Each wall is flat, endless, passes through zero and stands at right angles to its row. A trip goes straight from one point to another. List the walls that it crosses, first one first.

Walls:
(1): [-2.0 -2.4]
(2): [-8.2 -1.7]
(3): [-0.9 -3.9]
(4): [-1.9 -0.3]
(5): [5.2 0.3]
Trips:
[-1.9 -0.3] to [-4.2  2.5] -> 3
[2.3 1.2] to [-0.6 -3.2] -> 3, 1, 2, 4, 5
[-0.5  0.7] to [-1.8 -3.4] -> 1, 3
[1.0 3.0] to [-1.3 -0.3] -> 5, 4, 2, 1, 3
[4.2 1.6] to [3.5 5.7] -> none

Walls:
(1): [-1.3 -0.7  5.5 -0.2 -1.6 -2.3  0.7  6.4  2.5 -2.7  0.1]
(2): [-2.9  4.5 -4.9 -5.5  0.7 -0.1 -2.0  0.9 -1.0  0.6  0.4]
(3): [-0.1 -5.0  0.7  2.5  1.0  0.2 -0.7 -3.9 -1.8  2.2  3.1]
Trips:
[ 5.9 -0.2 -0.1 -4.3  1.9 -1.5 -3.1  0.3  0.7 -1.4  1.2] to [-0.4 -2.9 -2.8  0.9  1.9  2.1  0.7 -7.4  0.1  1.2 -3.6] -> 3, 2
[-0.3  5.2 -0.7  2.6  3.7  2.2  1.2  0.2  2.9  0.3 -2.6] to [-1.0 -0.6  1.0 -1.9  4.0  0.0  0.9  1.9 -0.5  1.2 -0.8] -> 1
[ 1.0  2.0 -3.2  3.9  1.1  5.1  0.4 -2.3  1.4 -5.9  3.0] to [ 4.4 -7.3  1.3 -2.5  1.6  0.7  2.7 -0.2 -1.7 -1.8 -5.0] -> 1
[-1.0  1.9 -0.5  2.1  1.0 -9.9  0.4 -1.8 -4.0  0.9  2.5] to [-0.9  5.3  0.8 -1.1  1.8  6.0 -0.8 -4.6  3.6 -7.3 -1.6] -> 3
[ 0.1  4.3 -6.6  2.0  2.4  0.7 -4.0 -1.5 -2.3  1.5 -1.2] to [ 0.6  5.1  2.7  1.6  2.0 -3.1 -4.7 -2.5 -3.1 -2.7  2.7] -> 3

Walls:
(1): [ 0.8  2.1 -0.7  2.4  0.6 -2.5  0.8 -2.7 -0.6  2.8  2.1  0.7  0.9 -1.8
  0.2 -0.8 -0.1  4.0 -1.6  0.1  4.5  2.4  0.6  0.8 -4.0 -4.3  3.3  2.9
  1.8  0.5 -1.9 -1.4]
(2): [-0.1 -0.4 -0.3 -4.8 -2.7  4.7  0.9  2.3  1.1 -0.1 -0.1  4.2 -3.1 -0.3
  1.4  0.3  5.3 -2.3  1.1 -0.4  0.6  3.9  1.5 -1.0  1.8  5.3 -1.1  1.8
 -2.4 -1.1 -1.0 -3.1]
(3): [ 2.2 -1.3 -1.0 -0.2 -6.0  1.2 -3.6 -2.3  0.0 -2.6 -3.7  0.1  4.2  3.4
  1.9  3.2 -1.4  0.2  1.2 -4.5 -5.4  1.8  1.7  2.6 -1.5 -4.4  1.3 -3.2
  3.1 -1.2 -0.5  0.2]
Trips:
[-1.2 -0.6 -4.3  1.1 -0.5 -0.6 -2.2  1.2 -0.2 -1.0 -3.8  1.0  2.8  0.5
  3.1 -0.8  2.4 -0.9  6.3 -1.3  4.5  4.1  4.3 -2.1 -0.6  1.4  6.6  2.2
  0.7 -2.9 -1.0  0.5] to [-1.3  0.2  0.1 -4.5 -2.5  2.8  0.8 -2.8  5.1 -0.9 -1.4  2.5  4.7  0.3
  0.7 -0.9 -1.6  1.5 -1.1  1.5 -0.1 -0.5  2.1  1.8  0.0  3.9  0.7 -2.9
 -1.8 -0.5  0.6  2.1] -> 1
[ 3.2 -0.8  0.1  4.4 -3.3  4.8 -6.8  3.9  0.9  4.0  3.5 -4.6 -2.5 -1.7
  7.7 -5.8  1.7  1.5  2.6  2.8  3.7 -6.0  2.1  2.5 -0.3 -0.1 -4.4 -2.0
 -5.7 -0.1  0.9  1.1] to [-0.9  3.7  0.3  3.1 -3.1  3.8 -2.6  3.6 -4.6 -0.3  2.5 -2.9 -4.3 -8.2
 -0.7  0.5 -3.1 -2.1 -0.8 -2.2  0.7  1.7  3.3  0.3 -0.5  2.3 -1.5 -4.0
 -6.8 -1.6 -2.2 -2.6] -> none
[-1.6  1.6 -0.4 -1.5 -3.6 -2.0  0.8  1.4 -1.8  1.1 -1.6 -2.4  0.7  0.8
 -0.1 -3.9 -0.5 -0.3  0.2  1.3 -4.7  0.6  4.6  2.3 -0.5  0.9  3.2 -0.2
 -0.3  5.3  5.2 -1.2] to [ 1.9 -3.5 -4.8 -3.3  1.5  1.2  1.0  1.2 -5.8 -1.5  3.8 -0.8  3.7 -4.8
 -3.5  2.5 -0.2  1.4  0.6  2.4 -1.1  0.2  2.4 -4.8 -0.5 -1.8 -0.2  2.3
  0.6 -1.9  1.2  2.3] -> 1, 3
[ 2.8  0.3 -2.3 -2.0 -2.4  1.7  3.5  4.2  9.4 -4.3  1.0 -1.9  2.1 -1.2
  2.7  4.2 -4.2  0.2  1.5 -3.8  1.6 -0.1  0.6 -2.6  0.0  3.2 -4.3  0.9
 -4.6  2.1 -1.7 -2.2] to [ 1.0 -2.9  0.3 -2.2  4.8  3.1  0.7  5.0  0.8 -2.5  1.0 -4.0  2.3 -0.7
  0.8 -2.2 -2.9  0.8  0.5  6.4  3.1  4.1  1.7  6.0 -0.2 -3.1 -2.1 -1.7
 -1.5  4.0 -4.8 -0.6] -> 3, 1, 2
[-5.3  1.5 -0.2 -3.1 -3.3 -0.4 -2.9 -1.7  0.5  3.2  3.8 -0.1 -3.0  6.0
  2.2 -2.1  4.1 -3.2 -1.6 -0.2  6.4  1.3 -2.2  0.3  1.6  0.0 -2.5 -5.5
  0.5 -3.8 -1.8  5.2] to [ 1.5  1.5 -1.9  3.7  0.3 -3.9 -6.3  1.5 -3.7 -3.2  2.1  3.8 -1.6  1.1
  0.6 -4.0 -2.3 -0.6 -1.8 -4.5  2.5 -4.1  7.1  0.7 -3.4 -2.7  0.9 -2.1
  3.3  3.6  0.8  0.6] -> 1, 3, 2
[-1.7 -5.6 -2.7 -0.7  4.1 -0.4 -0.8 -2.9  2.9  1.9  1.0  2.3 -3.3 -9.5
 -4.7  2.2 -2.0 -5.4  2.5 -1.3 -4.4  0.2 -1.9 -2.5  0.8 -0.3 -0.9  1.1
 -2.7 -5.4 -3.1 -0.3] to [ 0.7  5.1 -2.1  4.2 -5.0  0.6 -1.3  1.2 -3.0 -4.0 -4.5 -4.5  0.2 -0.7
  3.3 -0.3  0.9  2.1 -0.2  6.7  2.1 -0.7  2.3 -1.8 -0.3  2.0 -2.1  2.6
 -2.1  3.6  4.4 -1.3] -> 2
[-5.4  1.6  2.1 -1.3  1.7 -1.7  4.1 -1.2  0.3  2.6  0.6  1.9  2.8  1.2
  0.6  1.9 -2.4 -1.4 -0.2 -0.1  3.8  0.4 -0.8 -2.5 -4.2 -1.0  1.4 -3.5
 -1.7 -0.8 -0.1 -0.9] to [-4.2  0.4  0.1 -3.5  1.7 -1.4  1.2  2.1 -0.4 -1.2  1.2  6.3  0.3  3.4
  5.0 -0.1 -1.2 -0.5 -4.2  0.4  2.8 -0.6 -0.7  4.6  2.0 -2.6 -0.5  0.8
  0.3 -3.9  1.6 -5.3] -> 2

Walls:
(1): [-2.3  2.0  3.5 -4.5  0.6 -0.5  4.1 -1.6  0.4 -3.0 -0.5  7.4  3.7  2.8
  3.6  5.2  2.0 -3.0  2.7 -3.1  1.3 -3.2  3.2 -1.2 -1.7  0.3 -3.4 -1.3
 -1.9  0.9 -0.1 -4.3 -0.7 -3.9  2.7 -3.1 -1.2 -0.9  3.0 -1.9 -3.4  5.0
 -1.6 -4.7  0.0 -0.4  0.6 -2.5]
(2): [ 0.3  2.5  4.1 -1.1  0.2 -3.8 -1.3 -0.4 -0.2 -1.8  4.0 -0.6  0.5  0.6
  3.1  1.3 -1.2 -3.4  1.6  1.5 -2.0  3.6  2.8  0.9  8.7 -1.9 -5.3  0.6
 -2.8  2.4  1.1  0.9  0.5 -2.3 -0.5 -1.7  0.4  0.1 -5.3 -0.4 -0.6 -5.5
 -0.4 -0.2  2.5  3.2  3.5 -2.5]
(3): [-0.3  1.9 -2.0 -1.4 -1.3  6.5  6.4  3.8  4.1 -1.8 -0.8  4.1 -3.3 -4.9
  2.8  4.4  3.4 -4.3  1.3  3.4 -1.2 -0.7  1.3  2.3  3.9  1.1  1.7  1.6
 -0.1  1.5  2.3 -3.2 -0.1 -1.5  1.1 -1.9 -4.1 -1.9  0.9 -3.7  2.5 -0.5
  4.0 -2.5 -1.5 -1.6 -0.2 -1.3]
(4): [-0.3 -3.5 -1.1 -1.0  0.7  2.0 -4.0 -3.2  1.4  4.4 -3.0 -0.2  1.2  5.4
 -0.8  4.4 -4.0  2.9  2.6  2.4  0.8  2.6 -1.2 -1.7 -4.5  3.7 -1.4  1.3
 -0.2 -0.3  1.8 -0.6 -3.5 -1.0 -2.9  3.6  4.7 -5.6 -1.0  1.4 -3.7  0.7
  5.4 -3.2 -0.2  0.2 -2.2  1.0]
(5): [-1.7 -1.8 -3.7 -4.0  2.0  4.3  4.5 -0.9  1.5  1.4 -2.8 -1.5  1.7  0.3
 -2.0  0.4  0.1 -0.6 -4.1 -1.9  4.4 -1.2 -1.9  1.0  3.0 -1.2  2.7 -3.6
  0.0 -4.8 -2.5  0.5 -4.7 -0.2 -0.4 -1.3  1.1 -0.3 -2.2 -0.4 -0.9  1.2
 -3.4 -2.8 -1.7 -3.1  3.8 -1.1]
(6): [ 0.5  0.4 -2.9 -0.6  1.2  1.6 -1.2  0.8  5.0 -0.1  2.9  0.9 -1.5  1.9
 -2.9 -0.1  3.7 -0.1  1.5 -2.6 -3.9  1.9  3.1 -6.3  1.5  1.6  0.6 -2.1
  1.7  1.3 -0.8  1.9  1.8  5.9  6.7 -0.1 -1.4 -1.9 -1.2  4.3 -0.1 -1.9
 -2.4  2.2 -1.3 -0.7 -0.8  1.5]
Trips:
[ 0.4 -2.6  0.0 -2.6  1.7  4.9  1.0 -1.1 -6.3 -5.4  4.7 -3.4 -3.4  0.9
  0.2  1.0 -2.1 -0.3 -0.5  5.2  4.7  0.6  5.2  4.3  1.7 -2.7  2.0  0.0
  3.0 -4.3  2.0 -0.3  1.0 -1.2  1.0  3.4  0.3  2.6 -0.2  2.0 -7.8 -2.0
  3.2 -0.2  0.0 -2.3  0.8  0.9] to [ 2.4 -5.1  0.5 -6.4  1.9  4.2  3.6 -3.1 -1.2 -0.2 -5.6  0.4 -2.1  1.1
 -1.1  0.7 -1.5  2.8  1.7  4.8 -3.2 -0.1  0.8  1.2  6.2  0.4 -0.8 -1.3
  0.4  1.2  0.7  0.2 -2.9  0.7 -0.8  5.8  1.8  0.2  1.4 -1.1  3.2 -1.6
  0.0  2.5 -2.7  1.9 -3.8 -3.2] -> none
[-5.6  0.3 -0.6  5.1  3.0 -1.7  2.4 -0.2  1.5  3.5  1.6 -0.1  2.2  0.6
  0.3 -2.0 -0.1  0.2  3.5 -3.6 -2.7  0.9  2.3  1.8  3.3  5.5  0.8 -3.1
  2.1 -1.2  6.2 -6.3  6.5 -0.4 -4.5 -2.7 -4.2  2.9 -4.5  1.3 -2.4 -3.2
  1.8 -1.4 -1.9 -0.4 -4.4  2.3] to [  1.8   1.0   2.5  -2.3  -1.2  -2.3  -0.3  -0.6   1.3  -4.0  -0.6   6.2
  -2.8   0.3   3.1  -1.5   3.1   1.9  -0.1 -10.3  -1.3  -1.8  -0.4  -8.8
   3.4   1.6  -1.6  -5.7   3.5  -2.4   3.3   4.2  -1.4  -1.8  -1.5  -4.5
  -0.8   2.0  -1.8  -5.1   2.3  -1.2   0.0   1.8  -1.5  -5.5   4.1   5.2] -> 1, 5

Walls:
(1): [ 2.0 -3.0 -1.8 -1.4 -0.7 -0.2  1.8 -2.2  2.9 -3.9  0.5  1.0 -2.2  0.4
  2.9  1.6  1.9 -4.2 -0.5  1.0 -3.4 -2.2  0.2 -2.5 -0.4 -5.1 -1.6  0.0
 -2.2  0.2  2.3 -2.3 -2.1  0.1  5.8  1.9 -4.0 -3.5  0.2 -5.9 -0.7  1.3
 -2.7 -1.7  0.9 -3.7 -2.7  0.2]
(2): [-1.8  4.2  2.0  1.9 -1.5  0.8 -1.3  3.3 -2.6  3.9 -0.6  0.8 -3.6 -1.3
  2.6  1.4  3.2 -1.2 -1.6 -1.2 -1.0  2.7  0.8  5.4  4.1 -4.1  3.8  2.6
 -1.9  4.2 -1.7 -1.0 -2.0 -2.3 -4.1 -1.5  0.3 -5.3  3.2  2.0  3.0 -1.9
 -1.2  0.3 -0.6  0.3  0.4 -0.7]
(3): [ 3.3 -2.8 -0.5 -1.0  1.4 -1.1  1.9 -2.9  6.6 -0.8  2.8  2.8  2.2 -0.4
  0.2  4.5  1.6 -5.3  2.6  8.0  2.9  3.0  0.4  2.5 -1.9  3.3 -0.6  6.4
  1.0  5.2  0.4  0.1  2.9 -1.8  4.8 -2.2  4.2  2.6  3.4 -3.3 -1.6 -1.1
 -8.1  3.4 -2.8 -1.0 -3.6  0.4]
(4): [ 3.1 -4.6  1.7  2.2  1.8 -1.0  5.3 -0.8  2.5 -0.5  0.1 -1.2 -1.6  2.1
 -0.3 -0.4  0.2  0.7  5.1 -1.6  5.1 -2.9  2.4 -3.0  0.9 -1.5  2.3  1.0
 -1.2  1.1 -1.4  3.3 -0.3 -1.9  2.6 -3.2 -1.8  0.6  0.4  0.1  1.8  2.2
  1.5 -0.2  2.7  3.3  3.0  3.5]
(5): [-0.6 -0.6  3.4  2.8 -1.1 -1.2 -1.9 -2.2  1.4  3.9 -1.4  2.8 -2.8 -1.5
 -0.5  1.7  1.5  0.2  0.2 -0.7  0.0  3.2  3.8 -0.6 -1.4 -0.1  0.8  1.7
 -1.6 -1.1  0.5  0.8  2.9  3.5  0.1 -0.8 -4.0 -0.8  2.6  3.2 -2.4 -2.9
 -0.5 -0.4  7.2  7.3  0.1  1.7]
(6): [-1.8 -0.8 -2.4 -0.5  1.8 -0.2  1.9 -1.8  2.0 -0.8  1.2  1.3 -1.5 -3.4
 -5.4  2.9  5.3  0.8 -2.2 -0.9 -1.2 -1.0 -3.3  0.1  0.8  3.0 -0.2 -0.3
 -5.6 -1.4  2.4 -1.9 -2.4  2.9  5.4 -3.1  1.5 -1.6 -0.2 -1.6 -2.5  3.7
 -0.6 -0.9  1.1  1.9 -1.4 -0.2]
(7): [ 2.2 -1.1 -2.1 -0.3  3.3 -1.0 -2.5  0.3  0.5  0.0 -4.1  5.1 -4.2 -0.8
 -0.3  0.2  2.6  1.1 -4.1 -4.8  0.9 -0.1 -5.6 -1.9 -0.3  0.3  5.6 -2.5
  1.7 -4.1  2.9  2.8  3.1 -3.2 -5.1 -2.2  5.0 -0.8  1.5 -4.7  0.8  0.9
 -1.4  2.7  1.8 -0.8  0.6  3.3]
(8): [ 0.6 -1.9  0.2  0.5  0.1  2.8  3.5  2.1 -1.7  0.7 -2.9 -3.5 -0.2 -0.6
  0.9 -1.0 -0.6 -0.6  2.3  1.5  0.2  0.9  3.6 -4.6  4.9  0.6 -4.7  4.7
  4.8 -1.2  1.2  6.0 -3.0 -1.7 -2.2  0.4  1.7  2.3  0.4 -1.1  2.4 -4.7
 -3.2 -2.1  2.4  0.6  1.5  1.4]
(9): [ 0.2  1.3  0.1 -1.5 -1.4 -0.7  4.5  3.3 -1.6 -4.5 -2.2 -2.8  5.6  2.8
  3.4 -2.2 -1.2  6.6  1.4 -1.7 -4.5 -4.9  2.6  1.2 -1.4 -3.1 -1.5 -0.4
  1.4 -5.2  2.4 -1.3  3.4  3.1 -0.3 -2.2 -2.6  2.8  2.1  4.8 -4.1  0.0
 -0.7  3.1  0.6 -1.0  2.1  3.6]
(10): [-2.8 -3.2  0.5 -3.5 -2.4  1.3  0.1 -1.1  1.4  3.2 -3.0 -0.9 -6.8  1.7
 -0.1 -1.0 -3.8  0.2 -4.4  1.1 -5.6  6.3  3.5 -0.8 -1.6 -0.7 -0.7 -2.3
 -3.0  0.6  4.5  0.9  2.8  2.5 -0.6  1.3  2.0  1.1  3.8 -0.6  4.2  0.2
  3.1  0.3 -3.0  3.1  2.1 -2.2]
Trips:
[ 0.1 -3.2  3.5 -0.8  1.8 -0.7 -1.5 -1.1  7.5  4.2 -0.5 -0.9 -1.2 -0.3
 -2.5 -1.6  1.4 -0.1 -1.1 -0.7 -1.2  0.9 -1.2 -3.5  2.9 -3.7 -1.4 -3.6
  0.3  2.9 -0.9 -4.8  1.1 -3.6  2.5  1.7  2.8  3.1 -5.4  2.8  3.9 -2.5
 -7.6  6.4  6.3  0.0 -1.1 -0.3] to [ 3.2  0.2 -0.3  4.7  4.5 -1.6 -1.3  0.8  2.6 -0.9 -3.0  6.0 -1.6  0.0
 -4.0  0.7  0.1 -2.6  3.7  2.4  6.3 -0.2  0.7 -4.1 -0.2 -1.4 -3.2  0.5
  1.2 -0.1 -1.4 -5.8 -2.5  2.0  0.0  0.8  3.2  3.9 -4.6 -3.6  1.4 -3.6
 -5.8 -0.1 -0.3 -2.2 -1.9  1.8] -> 10, 5
[-0.7 -0.9 -0.5  2.1  2.3 -3.6  3.6  2.0  0.2 -1.5 -1.1  0.2 -0.4 -3.6
 -2.6 -5.2 -1.7  3.6  0.4  3.1 -3.3 -0.8  1.9 -0.1 -2.6 -0.3 -2.7  0.6
 -0.5 -2.5 -7.1  3.7 -1.7 -1.9 -1.2 -4.4 -2.7 -7.0 -0.3 -0.9  2.1 -3.1
 -0.2  1.6  2.3  2.1  2.9 -1.1] to [-2.9 -4.0  0.5  2.0 -1.4  3.3  0.5  0.0 -3.1 -5.9  0.1  0.8  4.9  2.6
  4.1  3.8  1.4  0.6 -0.3 -1.7  2.0  1.9  5.1  1.8  0.9  0.1  4.2 -0.3
 -1.1  2.4  2.1  2.5  2.1 -2.4  2.0 -2.0 -2.1 -2.9  0.8 -0.8  4.0 -1.3
  7.1 -1.7  0.0 -3.0  1.0  7.5] -> 1, 5
[ 0.8 -1.7 -1.9 -0.2  0.1 -0.3 -0.8 -1.4  2.0 -1.1  2.2  3.6 -2.2  1.0
  1.0 -2.8  2.2 -1.0  2.2 -0.7 -2.1 -2.0  6.6 -3.0  4.1 -1.7  2.8  1.5
  1.0 -0.4 -0.1  4.5  3.4  1.3  2.1 -2.4 -3.5  2.6 -1.0  1.6  3.4 -0.6
 -1.1 -6.6  0.4 -2.2  1.5  0.1] to [-0.2 -1.4  2.0  3.2 -2.2 -1.7  2.9 -4.9  3.3 -1.0 -0.6  1.5  2.1 -1.5
  2.0  2.2 -7.4  2.2  0.0 -1.8 -6.5  2.4  3.1 -2.1  0.8 -4.3 -4.0 -2.1
 -2.8  2.3 -2.4  3.7  1.5  2.1  0.8 -1.0  1.8 -5.8  0.7 -0.7 -2.2  3.5
 -1.4  3.5 -0.6  2.3 -3.1 -0.7] -> 3, 8, 6
